Every row gives one point. To make a cloud, some directions were put in groups of two or more. Within a group, all points are equally far from the middle, so they leave a hole (a ring in 2 directions, a hollow ball in 3). The other directions are filled evenly. Then the cloud was stretched, turned, moved and blurred a little. How many holes are there, and how many directions does each take, smallest first?

Cloud (20 x 3):
[[ 0.15 -0.30  0.27]
 [-0.20  0.05 -0.69]
 [-0.25  0.40 -0.46]
 [ 0.54  0.01 -0.35]
 [-0.27  0.60 -0.14]
 [-0.44 -0.21  0.27]
 [-0.19 -0.63  0.20]
 [ 0.27 -0.36  0.18]
 [-0.57 -0.08 -0.23]
 [ 0.54 -0.08 -0.52]
 [ 0.06 -0.63  0.17]
 [ 0.43 -0.68 -0.36]
 [-0.53  0.21 -0.04]
 [-0.47 -0.51  0.06]
 [ 0.35  0.40 -0.40]
 [-0.57  0.12 -0.03]
 [-0.29  0.53 -0.25]
 [ 0.48 -0.54 -0.30]
 [ 0.02  0.51  0.14]
 [-0.22 -0.04 -0.68]]
Holes: 1 (3)

Cloud (51 x 6):
[[ 0.34  0.43 -0.05  0.16 -0.23 -0.20]
 [ 0.08 -0.44  0.41  0.28  0.41 -0.54]
 [-0.51 -0.07 -0.31  0.37  0.48  0.31]
 [-0.02  0.21 -0.12 -0.43 -0.41  0.08]
 [-0.17 -0.19  0.10  0.48 -0.44  0.56]
 [-0.58 -0.56 -0.18  0.31  0.52 -0.24]
 [ 0.42 -0.36  0.31  0.31  0.10  0.43]
 [ 0.37 -0.12 -0.40 -0.26 -0.05 -0.24]
 [-0.19 -0.31  0.55 -0.56 -0.13  0.31]
 [ 0.08  0.28 -0.36 -0.24  0.66  0.20]
 [-0.11 -0.32  0.33  0.00 -0.53  0.46]
 [-0.01 -0.25 -0.17 -0.42  0.85 -0.25]
 [ 0.24 -0.80 -0.20 -0.12  0.00  0.03]
 [-0.04 -0.69 -0.24  0.16  0.07 -0.74]
 [-0.32  0.18 -0.40 -0.05 -0.44 -0.32]
 [-0.13  0.01  0.37 -0.82  0.20  0.25]
 [ 0.15 -0.52 -0.45  0.18  0.76  0.03]
 [ 0.24  0.26  0.45  0.18  0.66 -0.43]
 [-0.14 -0.98 -0.04  0.22  0.31 -0.07]
 [-0.29 -0.33 -0.23  0.60 -0.68 -0.27]
 [-0.63 -0.03  0.38 -0.30 -0.12  0.44]
 [-0.26 -0.32  0.64 -0.51  0.15  0.32]
 [-0.16 -0.62 -0.62  0.37 -0.46 -0.35]
 [ 0.42 -0.17  0.63  0.30 -0.02  0.20]
 [-0.63 -0.37  0.28 -0.35 -0.42 -0.18]
 [ 0.50 -0.14 -0.09 -0.40  0.28  0.11]
 [ 0.01 -0.17  0.36 -0.52 -0.43 -0.15]
 [ 0.15 -0.70 -0.48  0.21 -0.01 -0.56]
 [-0.26  0.12  0.43  0.81 -0.01 -0.02]
 [-0.06 -0.05 -0.08 -0.67  0.66  0.10]
 [-0.40  0.49  0.03  0.04 -0.38  0.24]
 [ 0.32  0.53  0.44  0.39 -0.09 -0.02]
 [-0.27 -0.07  0.79  0.47  0.00  0.00]
 [-0.13 -0.39 -0.80 -0.10  0.30 -0.11]
 [ 0.07  0.13  0.56  0.32  0.52  0.58]
 [ 0.42  0.54  0.34  0.32  0.38 -0.19]
 [-0.30 -0.08  0.38  0.58  0.15 -0.51]
 [-0.21 -0.16 -0.36  0.32 -0.71 -0.26]
 [-0.10 -0.07  0.21 -0.63 -0.30  0.30]
 [-0.02 -0.33 -0.42  0.20 -0.39  0.43]
 [-0.03 -0.25  0.44 -0.51  0.20  0.52]
 [-0.59  0.43  0.51  0.18 -0.01  0.08]
 [ 0.08 -0.22  0.30 -0.49  0.67 -0.42]
 [ 0.27  0.48  0.06  0.54  0.03  0.36]
 [-0.20  0.04  0.75 -0.20  0.55  0.44]
 [ 0.08 -0.24 -0.05  0.62  0.09  0.61]
 [-0.26  0.21  0.67  0.10  0.40  0.56]
 [-0.57 -0.81  0.17  0.26 -0.11 -0.11]
 [-0.09  0.31  0.47  0.59  0.28 -0.35]
 [-0.12  0.64  0.17 -0.50  0.45  0.06]
 [ 0.21 -0.37 -0.63  0.02  0.61 -0.01]]
Holes: 1 (6)

Cloud (76 x 8):
[[-0.60  0.17 -0.17  0.22 -0.33  0.06  0.11  0.10]
 [ 0.16  0.02  0.81  0.36  0.14  0.41 -0.38  0.20]
 [ 0.01 -0.01  0.77  0.68 -0.13 -0.44 -0.27  0.18]
 [ 0.07  0.38  0.55  0.23  0.12 -0.94  0.07 -0.40]
 [ 0.25  0.79 -0.84 -0.03  0.06 -0.35 -0.29 -0.59]
 [ 0.45  0.06  0.40  0.24  0.48 -0.24 -0.05 -0.59]
 [-0.20  0.18  0.13 -0.47  0.03 -0.31 -0.72 -0.39]
 [ 0.13 -0.30 -0.26 -0.18 -0.09  0.03  0.45 -0.10]
 [ 0.03 -0.29  0.68  0.49  0.30 -0.44  0.06 -0.39]
 [ 0.24 -0.09  0.42  0.61  0.02  0.08  0.12 -0.41]
 [ 0.17  0.61 -0.27  0.62  0.45 -0.19 -0.40 -0.74]
 [-0.19  0.33 -0.26  0.06 -0.83  0.01 -0.34  0.22]
 [ 0.32  0.15 -0.42  0.29 -0.64 -0.16 -0.77 -0.22]
 [ 0.34 -0.13  0.53 -0.35  0.36 -0.18 -0.41 -0.79]
 [ 0.56  0.39 -0.61  0.60 -0.61 -0.20 -0.25 -0.11]
 [-0.03  0.85 -0.16  0.41  0.23 -0.20 -0.67  0.31]
 [-0.01  0.30 -0.50 -0.28  0.22 -0.10  0.03 -0.64]
 [ 0.04 -0.05  0.07 -0.65  0.21 -0.47 -0.81 -0.41]
 [ 0.28  0.09  0.58  0.27  0.04 -0.49 -0.43 -0.17]
 [ 0.08 -0.33  0.00 -0.40 -0.27 -0.17 -0.30  0.15]
 [ 0.03  0.61 -0.31  0.15 -0.88 -0.56 -0.60 -0.14]
 [-0.16 -0.04 -0.09  0.80 -0.25  0.25  0.07 -0.69]
 [-0.01 -0.29  0.00 -0.64  0.60 -0.26 -0.19  0.12]
 [ 0.32  0.26 -0.40  0.59 -0.08  0.03 -0.25  0.44]
 [-0.07 -0.86  0.29 -0.06 -0.08  0.14 -0.16 -0.08]
 [-0.01  0.63 -0.54  0.24 -0.35 -0.12  0.33 -0.23]
 [-0.37 -0.46 -0.12 -0.22  0.23 -0.27  0.22 -0.23]
 [ 0.19 -0.24 -0.55  0.21  0.00  0.38 -0.38  0.15]
 [ 0.77 -0.24  0.15  0.60 -0.34 -0.59  0.18  0.45]
 [-0.16  0.10  0.36  0.15  0.16 -0.02  0.07 -0.53]
 [-0.12  0.29  0.24 -0.21 -0.06  0.03  0.27 -0.22]
 [-0.40 -0.19  0.03  0.31 -0.24  0.42 -0.24  0.02]
 [ 0.20  0.70 -0.69 -0.03  0.36 -0.52 -0.44 -0.44]
 [ 0.21 -0.42  0.31 -0.56  0.61 -0.16  0.28 -0.37]
 [ 0.42  0.24  0.24 -0.11 -0.36 -0.30 -0.54 -0.07]
 [ 0.66  0.56 -0.05  0.40  0.06 -0.34 -0.45 -0.30]
 [ 0.25  0.11 -0.04  0.49  0.01 -0.35 -0.13  0.73]
 [ 0.37 -0.05 -0.41  0.90 -0.26  0.07 -0.51  0.19]
 [ 0.08 -0.34  0.17  0.65  0.18 -0.56 -0.04 -0.65]
 [ 0.58 -0.25 -0.08  0.40 -0.03 -0.55  0.16  0.71]
 [-0.19  0.07  0.38 -0.26 -0.42 -0.65  0.32 -0.44]
 [ 0.45 -0.06 -0.58  0.31  0.48  0.19 -0.67 -0.12]
 [ 0.54  0.09  0.02  0.32  0.19 -0.26  0.60  0.18]
 [ 0.02 -0.02 -0.32 -0.17  0.09 -0.71  0.29 -0.70]
 [ 0.35  0.03  0.10 -0.22 -0.34 -0.26  0.62 -0.31]
 [ 0.10  0.05 -0.04  0.81  0.16 -0.44  0.15 -0.32]
 [ 0.27 -0.63  0.32  0.50 -0.06 -0.28 -0.06  0.91]
 [ 0.15  0.04  0.18 -0.32  0.40  0.36 -0.21 -0.77]
 [-0.51 -0.11  0.61  0.23  0.42  0.04 -0.06 -0.10]
 [ 0.34  0.09  0.14 -0.11 -0.10 -0.18  0.28 -0.61]
 [ 0.28 -0.06 -0.40  0.43  0.10 -0.32  0.09 -0.51]
 [-0.10 -0.28 -0.18  0.25 -0.21  0.35 -0.57  0.09]
 [ 0.07 -0.17 -0.14 -0.79  0.29 -0.28  0.27 -0.37]
 [ 0.44 -0.20  0.10 -0.02 -0.40 -0.77 -0.22  0.33]
 [ 0.42  0.90 -0.26  0.44 -0.03 -0.38 -0.51 -0.09]
 [ 0.07  0.57 -0.05 -0.03  0.08 -0.88  0.53 -0.22]
 [ 0.41  0.61  0.51  0.23  0.10 -0.33 -0.02 -0.42]
 [ 0.13 -0.20  0.26 -0.16 -0.23  0.33 -0.30  0.05]
 [ 0.50  0.42  0.16  0.82  0.15 -0.28 -0.37  0.05]
 [ 0.22 -0.11 -0.46  0.82  0.17  0.18 -0.85 -0.09]
 [ 0.28 -0.09 -0.49  0.14  0.40 -0.63 -0.16 -0.23]
 [-0.07  0.20 -0.34  0.51 -0.13 -0.30 -0.21  0.48]
 [-0.52 -0.08 -0.23  0.18  0.23 -0.10  0.11 -0.19]
 [-0.26 -0.47 -0.04 -0.60 -0.06 -0.35  0.21 -0.23]
 [-0.17 -0.04  0.53  0.00 -0.19 -0.21 -0.21 -0.36]
 [ 0.36 -0.19  0.77 -0.11  0.13 -0.24  0.60  0.03]
 [ 0.10  0.24  0.51  0.85  0.56 -0.40 -0.60 -0.44]
 [-0.53 -0.09 -0.05 -0.27 -0.07 -0.20 -0.04 -0.64]
 [ 0.07  0.50  0.61  1.00  0.13 -0.58 -0.32  0.27]
 [ 0.32  0.45 -0.70  0.43 -0.70 -0.38 -0.23 -0.88]
 [ 0.25  0.01  0.51  0.17 -0.43 -0.55 -0.08 -0.31]
 [ 0.02  0.48  0.22  0.59  0.27 -0.35 -0.44  0.64]
 [ 0.13  0.21 -0.64 -0.07 -0.02 -0.22  0.14 -0.57]
 [ 0.42 -0.32  0.38  1.09 -0.07 -0.42 -0.08  0.21]
 [ 0.42  0.13 -0.31  0.31  0.22  0.23  0.30  0.05]
 [ 0.58  0.00 -0.40 -0.01  0.25  0.02  0.22 -0.35]]
Holes: 1 (3)

Cloud:
[[ 0.59 -0.19  0.14  0.33  0.33  0.45  0.41  0.29 -0.62]
 [ 0.12 -0.36 -0.13  0.88  0.11  0.13 -0.09  0.24  0.31]
 [ 0.00  0.43 -0.29  0.88  0.34 -0.09 -0.14 -0.16  0.40]
 [ 0.26  0.18 -0.06 -0.60  0.09  0.14  0.12 -0.64  0.49]
 [-0.51  0.51  0.13 -0.07  0.13  0.43 -0.15  0.37  0.30]
 [ 0.01  0.37 -0.29  0.29 -0.20  0.60 -0.66  0.18  0.60]
 [-0.19  0.20  0.33 -0.01 -0.14 -0.32  0.40  0.48  0.18]
 [-0.11  0.46 -0.51 -0.21  0.45 -0.37 -0.36  0.53 -0.10]
 [ 0.49 -0.09  0.22  0.00 -0.26 -0.15  0.22 -0.65  0.03]
 [-0.56 -0.09 -0.64 -0.15 -0.11 -0.20 -0.53 -0.34  0.38]
 [-0.27 -0.32  0.24  0.08  0.99  0.32 -0.04  0.08 -0.23]
 [-0.51 -0.19  0.18  0.19  0.35  0.64 -0.59 -0.38  0.11]
 [-0.05 -0.21 -0.68  0.28  0.23 -0.45  0.39 -0.41  0.45]
 [-0.60  0.63  0.13  0.38  0.10  0.04 -0.11 -0.54  0.09]
 [-0.16  0.05 -0.36  0.60  0.11 -0.64  0.15 -0.05 -0.47]
 [-0.28  0.58 -0.27  0.46 -0.20 -0.35 -0.30 -0.43 -0.18]
 [ 0.16  0.06  0.29 -0.55  0.86 -0.14  0.04  0.09 -0.08]
 [ 0.67  0.23  0.07  0.13  0.01  0.13 -0.26  0.10  0.57]
 [ 0.23 -0.36  0.13 -0.32  0.58 -0.39 -0.41 -0.03 -0.20]
 [-0.34  0.01 -0.16 -0.27  0.61 -0.72  0.02 -0.41  0.27]
 [ 0.00  0.35 -0.36 -0.86  0.64 -0.28  0.10 -0.16  0.32]
 [ 0.14  0.35 -0.41  0.09  0.00 -0.68  0.44 -0.17  0.43]
 [-0.44  0.41 -0.34 -0.28  0.32 -0.21 -0.21  0.24  0.76]
 [-0.04 -0.53 -0.34  0.49 -0.37  0.44 -0.51  0.04  0.50]
 [ 0.30 -0.67 -0.32 -0.08  0.08  0.08 -0.31 -0.98  0.34]
 [-0.43 -0.04 -0.13  0.04  0.51 -0.88  0.32 -0.05 -0.64]
 [ 0.07  0.45 -0.09  0.05  0.61  0.11  0.31  0.13  0.96]
 [-0.17  0.67 -0.41  0.24  0.23 -0.55 -0.23 -0.38  0.23]
 [ 0.28 -0.34 -0.78  0.24  0.48  0.52 -0.18 -0.28 -0.02]
 [-0.69 -0.27 -0.32  0.04 -0.19 -0.30  0.16  0.03  0.56]
 [ 0.35 -0.19  0.17 -0.20  0.20 -0.51 -0.20 -0.60 -0.13]
 [-0.41 -0.04  0.05  0.16  0.16 -0.71  0.08 -0.45 -0.48]
 [ 0.42 -0.26 -0.27 -0.02 -0.45  0.46 -0.16  0.47 -0.13]
 [ 0.03 -0.79 -0.08  0.13 -0.14 -0.22 -0.29  0.11  0.08]
 [-0.18 -0.53 -0.32  0.83  0.00  0.08 -0.14 -0.66 -0.07]
 [-0.30  0.37  0.24  0.68  0.58  0.48 -0.24 -0.41 -0.05]
 [ 0.08 -0.35 -0.46  0.24  0.14 -0.37 -0.30  0.18  0.68]
 [-0.89  0.05 -0.25 -0.20 -0.13  0.17 -0.03  0.06  0.31]
 [ 0.60 -0.07  0.33  0.11  0.80  0.00  0.07  0.13 -0.33]
 [-0.16 -0.30  0.06 -0.05  0.87  0.09 -0.19  0.44  0.28]
 [ 0.18 -0.58 -0.20  0.21  0.14 -0.20 -0.33  0.23  0.61]
 [-0.93  0.21 -0.39 -0.28  0.32  0.27  0.02 -0.04  0.03]
 [-0.26  0.18 -0.68 -0.31  1.02 -0.12  0.23 -0.24  0.53]
 [ 0.35  0.28 -0.42  0.31 -0.10 -0.31 -0.45  0.15  0.32]
 [-0.11 -0.38 -0.46 -0.49 -0.05 -0.38 -0.37 -0.60  0.29]
 [ 0.14 -0.23 -0.55 -0.10 -0.04 -0.66  0.41 -0.48 -0.22]
 [ 0.34  0.32 -0.24  0.45  0.55 -0.08  0.37  0.66 -0.26]
 [ 0.19  0.75 -0.18 -0.11  0.22  0.69  0.09  0.16 -0.15]
 [-0.26  0.59 -0.02  0.27  0.03  0.15 -0.09 -0.08  1.12]
 [-0.67  0.11 -0.06  0.33 -0.07 -0.33  0.33 -0.58  0.03]
 [-0.23 -0.05 -0.12  0.01 -0.15 -0.04  0.21 -0.70 -0.73]
 [-0.12  0.00  0.26  0.17  0.49  0.25  0.50 -0.30 -0.79]
 [-0.27  0.20 -0.59  0.45  0.44 -0.06  0.45  0.21 -0.22]
 [-0.08  0.72 -0.19 -0.05 -0.03  0.39 -0.40 -0.91  0.34]
 [-0.09  0.34 -0.41 -0.03  0.35 -0.05  0.24 -0.48 -1.05]
 [ 0.00  0.43 -0.05  0.12 -0.68  0.09  0.43  0.34 -0.22]
 [ 0.21  0.15  0.02 -0.04 -0.07 -0.27  0.63 -0.56  0.31]
 [-0.47 -0.63 -0.03  0.25  0.76 -0.01 -0.11  0.18  0.11]
 [ 0.38  0.02 -0.66  0.06  0.07  0.30  0.30  0.34  0.05]
 [ 0.09 -0.04 -0.39  0.21  0.53  0.90 -0.81 -0.14  0.18]
 [ 0.25 -0.24 -0.61  0.14 -0.37 -0.41  0.25  0.22 -0.40]
 [-0.51 -0.46 -0.47 -0.26 -0.09  0.03 -0.47 -0.65  0.39]
 [ 0.01  0.94 -0.04  0.18  0.33 -0.10 -0.19 -0.36  0.17]
 [-0.14  0.66 -0.11  0.15 -0.59  0.23 -0.10 -0.44  0.25]
 [ 0.30 -0.01 -0.76 -0.30  0.75 -0.23  0.07  0.05 -0.56]
 [-0.39 -0.23 -0.28 -0.10  0.56 -0.06 -0.70 -0.09 -0.34]
 [-0.09  0.40 -0.26  0.90  0.44  0.13  0.13  0.18 -0.11]
 [-0.57 -0.23 -0.68  0.43 -0.23 -0.03 -0.23 -0.69  0.24]
 [-0.28 -0.45 -0.37  0.54  0.77 -0.35 -0.09 -0.26  0.03]
 [-0.32  0.38  0.14  0.18 -0.39  0.52 -0.19 -0.56  0.18]
 [ 0.17 -0.32 -0.03 -0.38  0.01  0.28 -0.24 -0.86  0.55]
 [-0.33  0.07 -0.54  0.84  0.15 -0.19  0.26 -0.17  0.27]
 [ 0.28 -0.21 -0.04 -0.42  0.27  0.34  0.43 -0.39  0.66]
 [-0.10 -0.02 -0.30 -0.22 -0.02  0.27 -0.10 -1.11  0.03]
 [-0.74 -0.52 -0.47  0.47  0.29  0.11 -0.27 -0.02  0.06]
 [-0.01 -0.06 -0.54 -0.32 -0.55 -0.19  0.17  0.35  0.05]
 [-0.44 -0.32 -0.19  0.31  0.12 -0.10  0.06  0.58  0.53]
 [ 0.02 -0.37  0.13 -0.11  0.75  0.27  0.61  0.13  0.32]
 [ 0.00  0.20 -0.48 -0.56 -0.20 -0.23  0.28 -0.54  0.17]
 [-0.24 -0.14 -0.13 -0.10  0.88 -0.78  0.32 -0.11 -0.70]
 [ 0.47 -0.49  0.31 -0.10  0.51 -0.31  0.52 -0.20 -0.41]
 [-0.35  0.01 -0.02  0.27 -0.14  0.20 -0.18  0.52  0.73]
 [-0.42  0.30 -0.69 -0.25  0.03 -0.03 -0.01 -0.23 -0.47]
 [ 0.15  0.33 -0.22  0.48 -0.72  0.09  0.03  0.11  0.33]
 [-0.39  0.14 -0.57  0.28  0.22  0.03  0.24  0.47 -0.44]
 [-0.35 -0.39 -0.28  0.29  0.40 -0.16 -0.63 -0.01  0.06]
 [-0.48  0.24 -0.22  0.00 -0.42  0.16  0.20 -0.73  0.30]]
Holes: 2 (4, 4)
